Every row gives one point. Examples show where two turns around zero, p and q, send a point. Where does a point land after both, in the order given? Backwards means that the second turn is done in reverse. Each puzzle has new turns, and all numbers are rounded.

Turn p:
[1.41 1.20] => [1.68 0.77]
[-1.20 -1.70] => [-1.62 -1.31]
[0.52 2.45] => [1.17 2.22]
[-0.73 -1.95] => [-1.23 -1.68]
Turn q:
[2.31 1.46] => [2.13 1.71]
[-1.56 -2.70] => [-1.25 -2.86]
[0.03 0.89] => [-0.07  0.89]
[-0.01  1.65] => [-0.20  1.64]
[-0.78 -1.30] => [-0.63 -1.38]
Where do these land?
q, then p: [-0.61 -1.48] => [-0.84 -1.36]
q, then p: [0.72 0.32] => [0.76 0.20]
q, then p: [-2.64 -1.61] => [-2.87 -1.16]
p, then q backwards: [1.95 0.33] => [ 1.93 -0.43]
q, then p: [0.59 2.44] => [0.98 2.31]

Turn p:
[ 1.09 -0.36  2.82] => [-0.65  1.69  2.45]
[-2.48  1.08  0.40] => [-2.46 -0.71 -0.97]
[ 0.88  1.50 -1.34] => [ 0.88  0.93 -1.78]
[ 1.25 -0.37 -2.12] => [ 2.26 -0.36 -0.98]
[-0.26 -2.51  1.93] => [-0.39 -0.93  3.01]
[-0.48  0.67 -1.70] => [ 0.36 -0.62 -1.75]
Turn q:
[-1.98 -1.32  0.84] => [-0.98 -2.29 -0.41]
[ 0.39 -0.22 -0.70] => [ 0.43  0.39 -0.60]
[-0.36  1.77 -1.45] => [-1.27  1.88 -0.49]
[2.68 2.05 0.86] => [1.25 2.22 2.37]
[-0.60 -1.18  2.85] => [ 0.18 -2.63  1.71]
[-0.13 -1.10 -2.40] => [ 0.39  0.43 -2.58]
Where do these land?
p, then q backwards: [-1.63  0.74 -1.23] => [-1.60 -1.18 -0.88]
q, then p: [-1.09 -0.43  0.46] => [-0.09 -1.15  0.51]
p, then q: [ 2.45  2.86 -0.28] => [-0.91  3.64  0.38]
q, then p: [-1.08  0.06  0.41] => [-0.52 -0.98  0.33]
p, then q: [ 1.35 -3.22  0.63] => [ 2.10 -1.40  2.49]

Turn p:
[ 1.88 -1.53 -0.53] => [1.09 0.28 2.21]
[0.83 1.73 0.01] => [ 0.16  1.74 -0.79]
[-0.72  1.95  1.79] => [-1.98  1.09 -1.55]
[-1.99 -2.16 -1.27] => [ 0.74 -3.11  0.14]
Turn q:
[-0.85  0.76  2.28] => [-1.24 -0.11  2.22]
[0.80 0.68 1.21] => [ 0.51 -0.51  1.43]
[-1.29  1.42  1.52] => [-1.10  0.95  1.97]
[ 0.93 -0.88 -3.27] => [ 1.62  0.46 -3.08]
[ 0.40 -1.99 -1.73] => [ 0.19 -0.79 -2.54]
Where do these land?
q, then p: [-2.66 -1.55 -1.66] => [ 1.67 -1.43 -2.73]
q, then p: [-1.99 -0.81  0.48] => [-0.39 -1.49 -1.57]
q, then p: [1.94 2.92 0.23] => [-1.25  2.98  1.37]
p, then q: [ 1.63 -0.78  0.71] => [-0.48 -0.15  1.88]
p, then q: [1.08 0.21 0.24] => [0.23 0.39 1.03]
